Rows are points. Examples show where two turns around zero, p and q, send a point. Where does a point land after both, in the order given? Backwards means that the second turn is done in reverse. Each puzzle has new turns, and all numbers are rounded.

Turn p:
[-0.51 -0.15  0.09] => [ 0.05  0.36 -0.39]
[ 0.13  0.00 -0.30] => [ 0.09 -0.31 -0.04]
[0.07 0.20 0.23] => [0.01 0.16 0.27]
[ 0.31 -0.05 -0.03] => [-0.15 -0.22  0.16]
Turn q:
[ 0.38 -0.18  0.28] => [ 0.07 -0.41 -0.29]
[-0.17  0.27 -0.14] => [0.13 0.27 0.18]
[-0.15 -0.10 -0.38] => [-0.25  0.34 -0.04]
[-0.06  0.01  0.24] => [ 0.05 -0.20  0.14]
Where do these land?
p, then q: [-0.27 -0.20 -0.08] => [-0.02  0.33 -0.10]
q, then p backwards: [-0.20  0.23  0.29] => [ 0.23  0.35 -0.05]
q, then p: [ 0.24 -0.03 -0.27] => [ 0.29 -0.22 -0.02]
q, then p: [ 0.32  0.35 -0.08] => [ 0.03 -0.40  0.27]
q, then p: [ 0.19 -0.17 -0.09] => [ 0.14 -0.14 -0.18]
q, then p: [-0.29 -0.18  0.23] => [-0.21  0.32 -0.15]

Turn p:
[ 0.19  0.09  0.02 -0.36  0.21 -0.25] => [-0.04 -0.15 -0.29 -0.08  0.10 -0.39]
[-0.08  0.05 -0.06  0.21 -0.39  0.24] => [ 0.20  0.22  0.21  0.19 -0.21  0.23]
[ 0.07 -0.14  0.20 -0.25 -0.08  0.22] => [ 0.03  0.29  0.03 -0.25 -0.08 -0.17]
[-0.29 -0.12  0.13 -0.01 -0.12  0.05] => [ 0.11 -0.04  0.23 -0.21 -0.11  0.09]
[-0.25  0.14 -0.05  0.29 -0.20 -0.16] => [ 0.19 -0.23  0.24  0.22 -0.03  0.20]
[ 0.16  0.25 -0.11  0.18  0.34  0.36] => [-0.53  0.15 -0.02  0.27 -0.08  0.02]
[-0.02 -0.25 -0.34 -0.27  0.17 -0.68] => [ 0.22 -0.54 -0.55 -0.22  0.22  0.01]
[ 0.22 -0.01  0.21  0.21  0.07  0.22] => [-0.19  0.30  0.15  0.09  0.18  0.00]
Turn q:
[-0.14 -0.34 -0.27 -0.06  0.17 -0.25] => [-0.24  0.04  0.01 -0.01  0.20  0.45]
[0.15 0.25 0.16 0.21 0.13 0.12] => [ 0.04  0.19 -0.01  0.11 -0.26 -0.26]
[-0.06  0.31  0.25 -0.12  0.17  0.03] => [ 0.16  0.28  0.07 -0.21 -0.05 -0.22]
[0.09 0.04 0.35 0.05 0.19 0.33] => [ 0.24  0.11  0.14 -0.05 -0.42 -0.08]
[ 0.27  0.08  0.31 -0.10 -0.06  0.01] => [ 0.38  0.06 -0.15  0.04 -0.09 -0.10]
[-0.45 -0.42 -0.47 -0.14 -0.19 -0.12] => [-0.37 -0.39  0.18 -0.14  0.41  0.41]
[ 0.37  0.29 -0.11  0.01 -0.15  0.13] => [ 0.00 -0.09 -0.37  0.04 -0.14 -0.32]
[-0.22 -0.22 -0.21  0.15 -0.26 -0.26] => [-0.20 -0.21  0.13  0.22  0.36  0.14]
Where do these land?
p, then q: [ 0.49 -0.29  0.18 -0.04 -0.03  0.43] => [-0.18  0.34 -0.09 -0.34  0.11 -0.51]
p, then q: [ 0.12  0.27  0.41 -0.28 -0.02 -0.27] => [ 0.12  0.39 -0.16  0.26  0.31  0.24]
p, then q: [-0.28  0.10 -0.14  0.21  0.10 -0.19] => [ 0.07 -0.20  0.20  0.11 -0.20  0.25]
p, then q: [ 0.31 -0.01 -0.09  0.05 -0.37 -0.20] => [-0.18  0.14 -0.34  0.23 -0.24 -0.10]
p, then q: [-0.09 -0.07 -0.12  0.39 -0.23  0.29] => [ 0.11 -0.14  0.15  0.00 -0.34 -0.38]
q, then p: [-0.17  0.24 -0.12 -0.30  0.05 -0.09] => [-0.12 -0.22 -0.19 -0.14 -0.13 -0.26]
q, then p backwards: [-0.24 -0.38  0.02  0.08  0.12  0.08] => [-0.32 -0.04  0.00  0.33 -0.02  0.13]
q, then p backwards: [-0.14  0.13 -0.15 -0.13  0.38 -0.06] => [ 0.07 -0.27  0.09 -0.05  0.14  0.34]

Turn p:
[-0.23 -0.08  0.21 -0.32  0.01  0.15 -0.17  0.02] => [-0.18 -0.24  0.19  0.11 -0.04 -0.24  0.10  0.22]
[-0.14 -0.27  0.09  0.14 -0.16 -0.26 -0.22 -0.11] => [-0.08  0.09 -0.20  0.04  0.08 -0.43  0.04 -0.18]
[ 0.00 -0.24 -0.24 -0.25  0.03 -0.02  0.33 -0.23] => [ 0.26 -0.38  0.07  0.10  0.19  0.09  0.01 -0.26]
[-0.23  0.31 -0.19  0.16 -0.12  0.11  0.39 -0.22] => [-0.09 -0.11 -0.16  0.06 -0.16  0.46  0.26 -0.29]
[ 0.17 -0.16 -0.12  0.31 -0.29 -0.09  0.00  0.41] => [ 0.08  0.51 -0.03  0.30  0.05 -0.01 -0.23 -0.11]
[ 0.16 -0.13  0.42  0.31  0.03 -0.26 -0.15  0.29] => [-0.04  0.33 -0.37  0.03  0.02 -0.27 -0.31  0.29]
[ 0.14 -0.01  0.23 -0.15  0.18  0.26 -0.20 -0.28] => [-0.11 -0.17  0.10 -0.27  0.26 -0.06  0.16  0.29]
[-0.11  0.21 -0.06  0.02  0.45  0.33 -0.27  0.32] => [-0.37  0.03  0.37 -0.26 -0.21  0.14 -0.30  0.22]
[ 0.23  0.36 -0.32 -0.23 -0.15 -0.20  0.29 -0.21] => [ 0.53 -0.05  0.03 -0.09 -0.17  0.30  0.29 -0.16]
Turn q:
[ 0.15 -0.31 -0.09 -0.14 -0.09  0.02  0.45 -0.04] => [ 0.01  0.28  0.04  0.32 -0.19 -0.02  0.32 -0.20]
[ 0.57 -0.13  0.26 -0.14 -0.02 -0.01  0.22 -0.08] => [ 0.05  0.17 -0.10 -0.23 -0.21 -0.12  0.40 -0.41]
[-0.05  0.29 -0.01 -0.19  0.19  0.39 -0.23 -0.12] => [ 0.05 -0.46 -0.01 -0.03  0.12 -0.37 -0.02  0.08]
[ 0.07  0.10 -0.19  0.00 -0.15  0.01 -0.19  0.27] => [ 0.18 -0.06 -0.12  0.05  0.22  0.11 -0.21 -0.15]
[-0.15  0.15  0.00  0.16 -0.25 -0.22  0.28 -0.40] => [-0.30  0.17  0.48  0.01 -0.20  0.00 -0.16 -0.07]
[ 0.02 -0.26  0.36  0.08 -0.05 -0.02 -0.06 -0.11] => [ 0.08  0.23  0.09 -0.28 -0.04 -0.01  0.22  0.17]
[ 0.01 -0.03 -0.59  0.30  0.32 -0.33 -0.19 -0.27] => [-0.29  0.20 -0.36  0.14 -0.26 -0.16 -0.61  0.15]
[-0.11 -0.03  0.24  0.00 -0.16  0.30  0.01  0.30] => [ 0.15 -0.08  0.10 -0.01  0.38  0.12  0.27  0.05]
[0.12 0.23 0.08 0.15 0.19 0.07 0.10 0.07] => [-0.28 -0.14 -0.12 -0.11  0.10 -0.01  0.08 -0.10]
[-0.63 -0.02 -0.06 -0.22  0.02 -0.21 -0.41  0.37] => [ 0.36 -0.31 -0.01  0.13  0.06  0.46 -0.29  0.51]
Where do these land?
q, then p: [ 0.19  0.23  0.21 -0.34 -0.10 -0.39  0.33 -0.27] => [-0.01 -0.11 -0.18  0.35  0.25 -0.12  0.58  0.04]
p, then q backwards: [-0.09  0.11  0.29  0.39  0.00  0.24  0.23 -0.29] => [ 0.05  0.04  0.09  0.30  0.38 -0.06  0.15  0.43]
q, then p: [ 0.24  0.27 -0.13 -0.12 -0.13  0.29  0.07  0.39] => [-0.02 -0.26 -0.12 -0.35  0.38  0.06 -0.12 -0.23]
p, then q: [ 0.31  0.11 -0.07  0.29  0.30 -0.25  0.19  0.25] => [ 0.34 -0.26 -0.15 -0.08  0.18 -0.30 -0.28 -0.19]
q, then p: [ 0.04  0.08 -0.33 -0.11 -0.20  0.24 -0.07 -0.14] => [ 0.06  0.15 -0.27 -0.30  0.07 -0.22 -0.05 -0.03]
q, then p: [ 0.15 -0.12  0.20  0.20  0.02  0.14 -0.23  0.12] => [ 0.23 -0.20  0.20 -0.12 -0.15  0.11 -0.14  0.05]
q, then p: [-0.25  0.30  0.05  0.27  0.02  0.24 -0.22  0.10] => [-0.17 -0.22  0.13 -0.11 -0.04 -0.24 -0.41  0.10]
q, then p backwards: [-0.15 -0.44 -0.20 -0.18 -0.17 -0.08 -0.16  0.23] => [ 0.39  0.07  0.04 -0.06 -0.24 -0.15  0.30  0.25]
p, then q: [-0.13 -0.48 -0.15 -0.12  0.38 -0.08 -0.03 -0.04] => [ 0.25  0.16 -0.16 -0.26 -0.33 -0.07 -0.09  0.37]
q, then p: [-0.32 -0.06  0.14 -0.29 -0.12 -0.35 -0.12 -0.33] => [ 0.04  0.32  0.02  0.36  0.10 -0.18  0.18  0.40]

Turn p:
[ 0.09  0.04 -0.36  0.07  0.05 -0.22  0.27  0.15  0.07 -0.10 -0.23] => [-0.17 -0.08  0.01 -0.04 -0.10 -0.16  0.31  0.33  0.23  0.15 -0.09]
[ 0.08  0.17  0.09 -0.10 -0.05 -0.31  0.22 -0.34  0.09 -0.12 -0.21] => [-0.25  0.05  0.13 -0.32  0.02  0.15  0.11  0.17 -0.06  0.24  0.27]
[-0.19  0.10 -0.03  0.32  0.15  0.04  0.01  0.05 -0.11  0.39  0.19] => [-0.02 -0.21 -0.02  0.41 -0.02  0.03 -0.33  0.19  0.00 -0.13  0.03]
[-0.21 -0.11  0.07  0.00  0.11 -0.24 -0.14  0.02  0.24  0.14 -0.27] => [-0.01 -0.09 -0.03 -0.04  0.09  0.26 -0.14  0.05  0.15  0.36 -0.20]
[ 0.44  0.08  0.15 -0.11  0.04  0.11 -0.07  0.12  0.18  0.08  0.21] => [ 0.44  0.16  0.12 -0.17 -0.05 -0.21 -0.14  0.04  0.03 -0.07  0.14]
[-0.06  0.08 -0.02 -0.16  0.12 -0.27  0.14  0.15 -0.24 -0.18 -0.19] => [-0.36 -0.06 -0.02 -0.29  0.02 -0.13  0.03  0.11  0.00 -0.01 -0.21]
[-0.20  0.07  0.07 -0.10 -0.74 -0.29 -0.29  0.06  0.00  0.24  0.25] => [ 0.34 -0.58 -0.31 -0.24  0.01  0.43  0.07 -0.08 -0.23 -0.20  0.11]
[-0.11  0.05  0.10 -0.06 -0.05  1.00 -0.03 -0.19  0.03 -0.06 -0.08] => [ 0.19  0.35  0.16  0.54  0.21 -0.23  0.15 -0.46 -0.52  0.09  0.05]
[ 0.02 -0.04  0.08 -0.17  0.12 -0.24  0.23  0.16  0.10 -0.03  0.40] => [ 0.00 -0.06 -0.24 -0.23  0.12 -0.23 -0.19  0.05  0.27 -0.10  0.23]
[-0.06  0.06  0.20  0.43  0.08 -0.10  0.14  0.10  0.20 -0.16  0.01] => [-0.08 -0.18  0.35  0.09  0.20  0.02 -0.03  0.00  0.35 -0.01  0.11]
[ 0.07 -0.18 -0.03 -0.12  0.00  0.83 -0.21  0.07 -0.80 -0.04 -0.16] => [-0.09  0.30  0.07  0.36 -0.35 -0.33  0.03 -0.50 -0.63 -0.35 -0.46]
[ 0.35 -0.36 -0.01  0.00  0.04 -0.04  0.19 -0.05  0.12  0.00  0.27] => [ 0.13  0.15 -0.09 -0.07 -0.30 -0.16 -0.03 -0.12  0.34 -0.01  0.29]
[-0.22  0.05 -0.30  0.02  0.14 -0.27 -0.46 -0.29  0.13 -0.19 -0.17] => [-0.11  0.28 -0.12 -0.01  0.17  0.58  0.16  0.23  0.10  0.03 -0.25]
Turn q:
[ 0.22 -0.20 -0.28  0.37 -0.34 -0.08  0.22 -0.01  0.32 -0.04  0.18] => [ 0.04  0.23 -0.12 -0.22  0.31 -0.02 -0.18 -0.07 -0.15  0.57 -0.10]
[ 0.13  0.09  0.32 -0.04 -0.26 -0.34  0.21 -0.18 -0.25 -0.07 -0.12] => [-0.41 -0.03  0.04 -0.31  0.14 -0.05 -0.01 -0.22 -0.08 -0.29 -0.22]
[-0.05  0.37 -0.39  0.15 -0.28  0.14  0.18 -0.34  0.34 -0.27  0.09] => [-0.29  0.07 -0.41  0.14  0.23 -0.20 -0.13 -0.21  0.18  0.46  0.28]
[-0.19  0.21  0.35 -0.33  0.39  0.03 -0.20 -0.21  0.21  0.25 -0.12] => [-0.12 -0.32  0.02 -0.04 -0.61  0.15  0.05  0.09  0.29 -0.18  0.18]
[-0.15  0.17 -0.01 -0.36  0.31 -0.14 -0.25  0.31 -0.30  0.23  0.20] => [ 0.08  0.17  0.34  0.19 -0.43 -0.19  0.27  0.17 -0.09 -0.33  0.13]
[-0.11 -0.02 -0.40 -0.15  0.17  0.15  0.09 -0.22 -0.12 -0.22 -0.23] => [-0.19 -0.10 -0.20  0.53  0.11  0.13 -0.06  0.07 -0.10 -0.01  0.07]
[ 0.21 -0.07  0.21 -0.14 -0.17 -0.06 -0.44  0.31  0.07  0.04 -0.26] => [ 0.30  0.20  0.22 -0.08 -0.14  0.31  0.06 -0.35  0.18 -0.19 -0.13]
[ 0.22 -0.14  0.24 -0.36 -0.22 -0.08  0.06  0.09 -0.21  0.17  0.41] => [ 0.02  0.03  0.20 -0.14 -0.25 -0.39  0.13 -0.13 -0.14 -0.05 -0.48]
[ 0.35  0.07 -0.32  0.14  0.01 -0.20  0.10  0.26  0.34 -0.10 -0.01] => [-0.07  0.34  0.14 -0.03  0.17  0.23  0.19 -0.05 -0.02  0.48  0.06]
[-0.33 -0.02  0.05 -0.12 -0.21  0.21 -0.26  0.00 -0.12  0.27 -0.29] => [ 0.28 -0.18 -0.01  0.11 -0.19  0.02 -0.27 -0.28 -0.07 -0.31  0.20]
[-0.11 -0.03  0.20  0.04  0.07  0.03  0.32  0.20 -0.12 -0.14 -0.21] => [-0.07 -0.28  0.28 -0.01  0.31  0.05  0.03  0.06  0.01 -0.13  0.01]
[-0.23 -0.25  0.24  0.19  0.33  0.21 -0.12 -0.19 -0.02 -0.35  0.31] => [ 0.14 -0.11 -0.23  0.03  0.09 -0.13 -0.12  0.57  0.37 -0.12 -0.18]
[ 0.32  0.06  0.12  0.39  0.32  0.21  0.22 -0.18 -0.02 -0.12  0.35] => [-0.01 -0.13 -0.35 -0.24  0.21 -0.12  0.40  0.40  0.07  0.21 -0.12]
[-0.28 -0.23 -0.32  0.23 -0.12 -0.08 -0.16  0.17 -0.11  0.35 -0.30] => [ 0.32  0.13  0.08  0.05  0.03  0.21 -0.35 -0.04 -0.43 -0.11  0.31]
Where do these land?
q, then p: [ 0.40 -0.29 -0.27 -0.01  0.12  0.37  0.19  0.19  0.16 -0.27 -0.08] => [ 0.00  0.01  0.32  0.43 -0.35 -0.23 -0.24  0.14  0.05  0.32 -0.05]
p, then q: [-0.22  0.14 -0.02 -0.07 -0.14 -0.02  0.16 -0.13 -0.27 -0.27  0.02] => [-0.17 -0.12  0.06  0.23  0.11 -0.21 -0.17  0.27 -0.03 -0.14  0.04]
p, then q: [ 0.13  0.09 -0.13 -0.07  0.02  0.17 -0.02 -0.34 -0.31  0.11 -0.22] => [ 0.03 -0.03  0.01 -0.05  0.22 -0.32  0.03 -0.21 -0.13 -0.33  0.16]
p, then q: [ 0.17 -0.26 -0.08 -0.16 -0.02 -0.13 -0.12 -0.25 -0.16 -0.06  0.46] => [-0.12  0.25 -0.22  0.33  0.07 -0.30  0.02 -0.20  0.20  0.22  0.02]
q, then p: [-0.12  0.02  0.31  0.16 -0.31 -0.48  0.46  0.78  0.36  0.35 -0.41] => [ 0.09  0.35 -0.03 -0.36  0.18 -0.03 -0.87 -0.61 -0.46  0.04  0.28]
p, then q backwards: [-0.19  0.03  0.05 -0.16  0.27  0.10  0.11  0.20 -0.03  0.08  0.11] => [-0.16 -0.08 -0.08  0.06 -0.23  0.06  0.11 -0.18 -0.09 -0.19  0.17]
p, then q backwards: [-0.18  0.11 -0.24  0.36 -0.17 -0.31 -0.30  0.00 -0.37 -0.02 -0.17] => [ 0.18 -0.23  0.26 -0.27  0.45 -0.13  0.06 -0.17 -0.18 -0.04 -0.34]
q, then p: [ 0.12 -0.20 -0.07 -0.32 -0.30  0.26 -0.35 -0.09  0.03 -0.04  0.15] => [ 0.08  0.02  0.30 -0.01 -0.26  0.35  0.31  0.24 -0.05  0.16  0.06]
q, then p: [ 0.06  0.25  0.07  0.46 -0.02  0.14  0.08 -0.11 -0.04  0.25  0.25] => [-0.04  0.06 -0.48 -0.24 -0.17 -0.24 -0.02  0.24  0.05 -0.07  0.06]
p, then q: [ 0.19  0.16  0.42 -0.19  0.30 -0.08  0.11  0.30  0.30 -0.12  0.16] => [-0.18  0.23  0.18 -0.06 -0.55  0.23  0.20  0.11  0.25 -0.03 -0.12]
q, then p: [-0.22  0.14 -0.15 -0.13  0.06 -0.16 -0.28 -0.34  0.43  0.17 -0.08] => [ 0.42 -0.19 -0.24  0.21  0.13  0.28  0.21 -0.03 -0.20 -0.20  0.12]
p, then q: [-0.14 -0.18  0.13  0.12  0.20  0.14 -0.03 -0.20 -0.09 -0.17 -0.19] => [-0.04 -0.21 -0.22 -0.13 -0.06 -0.05 -0.13  0.01  0.12 -0.15  0.30]
